Each row of a before or after table is a point. One or more steps were done to the points. Then noise was added and the rows were shuffled. The steps act on how far a point lies along the listed directions, d1 being the first. What was done? A step turns or swaps two directions, mirrors them in a line or flattens them onto one, adds a multiple of one to another, or multiplies one. Angles are multiples of 10 degrees, from the lower direction toward the higher: turns from -170 to 170, lines from 10 to 170 but not 90. Use the fewest steps. Two steps may share a direction if one is a turn and the other turns, adds or multiplies; they go together, in the order done. Otherwise the lowest direction goes first.
In the rows, 100 means zero.

Directions:
(1): 62,98,151
(2): 92,163,96
(3): 50,91,62
Before:
125,174,65
74,124,74
74,111,55
75,124,103
104,141,62
133,110,113
62,88,83
59,114,76
71,141,107
106,107,125
115,104,97
After:
144,112,99
117,106,93
58,114,72
98,154,68
111,107,114
126,194,60
44,120,93
70,131,110
65,156,112
51,85,102
62,133,87
Steps: add 0.5 times d3 to d1; multiply d2 by 1.3

Directions:
(1): 40,121,73,125
(2): 125,66,56,141
(3): 123,142,53,70
Before (11 x 4):
64,109,118,102
123,93,117,81
80,86,95,127
112,81,104,106
147,96,98,96
122,117,134,66
99,107,78,96
113,75,123,111
95,122,71,102
132,84,111,107
96,92,154,87
After, 11 rows:
147,78,85,119
106,98,70,104
97,111,68,112
163,88,70,110
98,160,174,18
72,132,196,42
122,107,121,65
121,70,109,117
123,72,86,117
46,128,152,77
91,65,78,151
Steps: add -0.3 times d1 to d3; multiply d2 by 3

Directions:
(1): 76,172,100,71,105,61
(2): 54,103,121,82,39,139
(3): 149,111,172,79,98,105
(4): 117,71,71,22,94,92
Before, 10 rows:
111,22,49,142,99,120
61,117,41,113,90,82
166,80,110,110,139,101
102,163,57,127,149,63
125,71,114,102,112,91
53,165,116,144,107,66
18,112,26,122,106,97
69,104,106,124,113,92
113,102,88,81,138,64
173,85,52,49,179,64
After:
116,112,68,139,137,64
160,41,59,60,123,79
91,77,110,127,123,91
113,80,124,73,88,96
87,99,127,193,117,101
107,102,53,153,176,63
153,139,139,154,139,101
148,94,141,59,86,124
158,160,159,26,129,78
113,125,140,85,123,78
Steps: turn d1 and d4 by -60 degrees; turn d2 and d3 by -70 degrees

Directions:
(1): 76,42,106,142,69,137
(2): 157,96,131,133,145,127
(3): 126,55,143,45,82,87
(4): 65,94,147,131,122,43
(5): 139,65,51,121,96,50
Before:
77,137,72,94,118,104
51,133,83,127,76,169
82,158,12,103,124,108
125,89,141,110,158,81
152,76,109,153,137,70
97,167,64,96,112,149
117,80,76,79,68,125
70,161,126,140,139,81
After (8 x 6):
93,51,137,140,96,88
82,83,55,187,119,150
90,113,54,25,81,96
50,97,100,166,88,155
105,182,53,80,101,140
91,105,81,126,120,142
48,142,135,160,118,117
95,108,35,65,73,49
Steps: multiply d4 by 1.3; turn d1 and d4 by 120 degrees; multiply d2 by -1

Directions:
(1): 129,29,63,119,100,119,58,133
(2): 33,91,69,112,59,44,89,115
(3): 155,114,137,98,32,71,85,122
(4): 141,91,62,139,107,61,166,87
(5): 97,52,120,98,74,97,93,14
Before, 12 rows:
85,127,132,75,120,103,85,75
74,74,55,115,52,51,37,142
56,69,90,102,76,74,83,62
108,134,72,86,123,114,135,122
5,90,75,101,63,80,10,145
93,172,134,90,86,52,150,120
69,161,137,71,31,65,102,87
143,117,86,104,108,68,124,95
131,137,117,84,79,86,124,72
75,114,130,70,112,156,81,117
91,60,83,118,139,118,112,69
105,139,153,93,106,114,104,99
After (12 x 8):
114,49,73,119,82,66,101,67
76,148,129,86,133,83,162,54
114,59,95,107,120,130,80,101
137,133,116,74,127,103,108,86
89,130,82,78,135,135,117,117
70,142,106,96,63,53,150,27
64,92,25,160,70,12,117,136
49,123,143,89,98,97,89,79
142,115,52,140,71,21,120,132
104,129,117,73,96,108,112,49
62,96,105,91,110,85,76,80
28,94,91,88,81,112,80,123
Steps: turn d1 and d5 by -30 degrees; turn d1 and d3 by 40 degrees; turn d2 and d4 by 70 degrees

Directions:
(1): 103,142,68,121,62,52,54,154,85
(2): 127,78,84,137,104,71,65,27,56
(3): 38,71,60,134,51,94,145,88,102
(4): 77,152,149,82,88,71,140,81,44
(5): 86,43,79,45,131,58,104,130,60
Before, 10 rows:
85,144,142,104,89,105,112,129,72
92,98,116,90,95,195,132,132,175
97,83,75,112,82,141,112,114,171
109,114,148,78,155,171,121,105,164
38,48,75,93,55,61,166,90,75
98,130,177,70,126,109,118,99,127
83,89,98,67,129,51,95,93,35
85,115,100,105,66,43,126,68,55
102,94,128,82,127,186,127,91,145
110,121,136,41,112,69,125,138,61
After:
84,85,88,44,104,74,125,153,94
135,104,138,88,139,115,60,113,157
121,109,97,138,95,134,59,131,116
101,93,110,19,126,125,102,197,117
49,121,113,126,23,118,169,99,142
91,147,126,137,83,119,102,45,96
150,168,130,127,81,117,85,96,117
112,86,131,26,155,140,103,141,111
121,96,130,41,183,129,83,147,130
97,103,78,153,49,106,116,56,136
Steps: turn d1 and d2 by 30 degrees; turn d2 and d3 by 30 degrees; turn d4 and d5 by -120 degrees
